Each row of a before or after table is a point. The points were changed in one or more steps. Then noise was added and the rows were shuffled. The steps act on how far a point lies along the listed directions, d1 being the first. Write out the steps. A step turns or swaps two directions, mirrors them in a line or flattens them onto one, adds a multiple of one to another, or multiplies one. Angles are multiples of 10 degrees, from the lower direction toward the higher: turns from -170 to 170, lines from 10 to 170 but not 90. Use the fewest steps. Two steps may share a direction if one is a turn and the other turns, adds or multiplies; they go together, in the order done. Otherwise the lowest direction goes first.

Directions:
(1): .07 -.12 .50
(2): .43 -.26 -.12
(3): -.28 -.43 -.07
Before (8 x 3):
.01 .34 -.06
-.45 -.05 -.04
-.11 -.12 -.29
.22 -.45 -.12
.25 .26 .05
.24 .44 .82
.07 -.05 .42
-.06 .10 -.40
After, 8 rows:
.20 -.44 -.19
.27 .22 .18
.10 .17 .93
-.43 .01 -.11
.03 .18 -.34
.00 -.18 .41
-.04 -.01 -.35
.07 .32 .04
Steps: turn d1 and d3 by 20 degrees

Directions:
(1): .25 .31 -.31 -.37 .08 -.36 -.41 -.14
(2): -.11 -.13 -.57 .14 -.31 -.15 .32 -.35
Before, 9 rows:
-.10 -.31 .09 .32 -.05 .21 .41 -.04
.17 -.01 -.63 -.11 -.12 -.39 .07 -.40
-.20 -.27 .32 .17 -.01 .35 .58 .20
.00 .20 .58 .25 .10 .01 .04 .23
.14 .07 .25 .01 .00 -.03 -.06 -.01
-.34 -.24 .49 .16 .05 .29 .25 .12
-.21 -.05 -.40 -.03 -.28 -.15 .04 -.35
.18 .14 -.80 -.15 -.28 -.61 -.05 -.53
.01 .18 -.94 -.35 -.16 -.47 -.19 -.45
After:
.03 .02 .01 -.16 .03 -.01 .19 .05
-.18 -.01 -.06 -.08 .03 .06 -.03 .02
.05 -.02 .10 .05 -.05 -.12 .00 -.06
.08 -.09 .01 -.01 .09 -.06 .06 -.02
-.15 -.03 .07 -.14 .05 -.06 .00 -.08
.05 .22 .12 .22 -.08 -.21 .08 -.01
-.20 -.01 .04 -.06 -.08 .01 -.09 -.08
.14 -.06 .01 .07 .06 .00 .04 -.04
.13 .02 .11 .05 -.08 -.06 .04 -.09
Steps: multiply d1 by 0; multiply d2 by 0

Directions:
(1): .07 .29 .40 -.45 .02 .56 .00 .27 .09 .24 .19 .37
(2): .01 -.07 -.44 -.05 -.74 .39 .31 .07 -.05 .06 .12 -.23
(3): -.16 -.11 .11 -.29 .09 -.12 -.04 .07 -.82 .01 .43 -.24
(4): .18 -.03 -.28 -.60 .03 .00 -.44 .06 .21 -.57 -.01 -.19
Before, 10 rows:
-.06 -.14 -.17 .78 -.22 -.26 .24 -.29 .41 .17 -.47 -.02
-.22 .06 .09 .26 -.35 .17 .44 -.08 -.36 .42 .16 -.10
.09 -.16 -.19 -.20 -.27 .27 -.04 .21 -.06 .03 .19 .01
-.07 .00 .22 .39 .14 -.04 .18 -.04 .07 .22 -.20 .19
.10 .17 -.13 .00 -.12 .26 .24 .04 .01 .17 .05 -.03
.20 .18 .14 -.18 .08 .25 -.24 -.12 .83 -.31 -.32 .39
.41 .08 -.52 -.06 -.40 .35 .02 .08 .67 -.25 -.44 .01
-.03 -.05 .21 -.17 .03 .16 .21 .07 -.33 .22 .19 .13
.28 .32 -.02 -.01 .26 -.25 -.31 .12 .94 -.14 -.35 .22
-.09 .09 .29 -.64 .43 -.01 -.41 .06 -.01 -.31 .26 .11
After (10 x 12):
-.27 .07 .62 .25 .15 .08 .31 -.08 -.54 .43 .28 .35
-.10 -.15 -.10 .84 -.24 -.27 .34 -.30 .21 .29 -.39 -.04
.21 -.02 -.02 -.40 -.03 .22 -.02 .07 .29 -.13 -.08 .17
.11 .11 -.26 -.01 -.42 .26 .07 -.10 .62 -.10 -.28 -.09
.02 .02 .14 .30 .12 .00 .08 -.03 .33 .09 -.30 .21
-.17 .24 .49 .42 .33 -.48 .21 .18 -.43 .63 .22 .15
.12 .17 -.13 -.02 -.12 .23 .23 .06 .11 .11 .02 -.03
-.16 .05 .36 -.60 .44 -.06 -.29 .05 -.27 -.15 .36 .10
-.02 -.01 .03 .41 -.33 .19 .55 .07 -.70 .52 .18 -.05
.05 -.14 -.17 -.17 -.25 .26 -.01 .22 -.13 .10 .21 -.01
Steps: swap d3 and d4
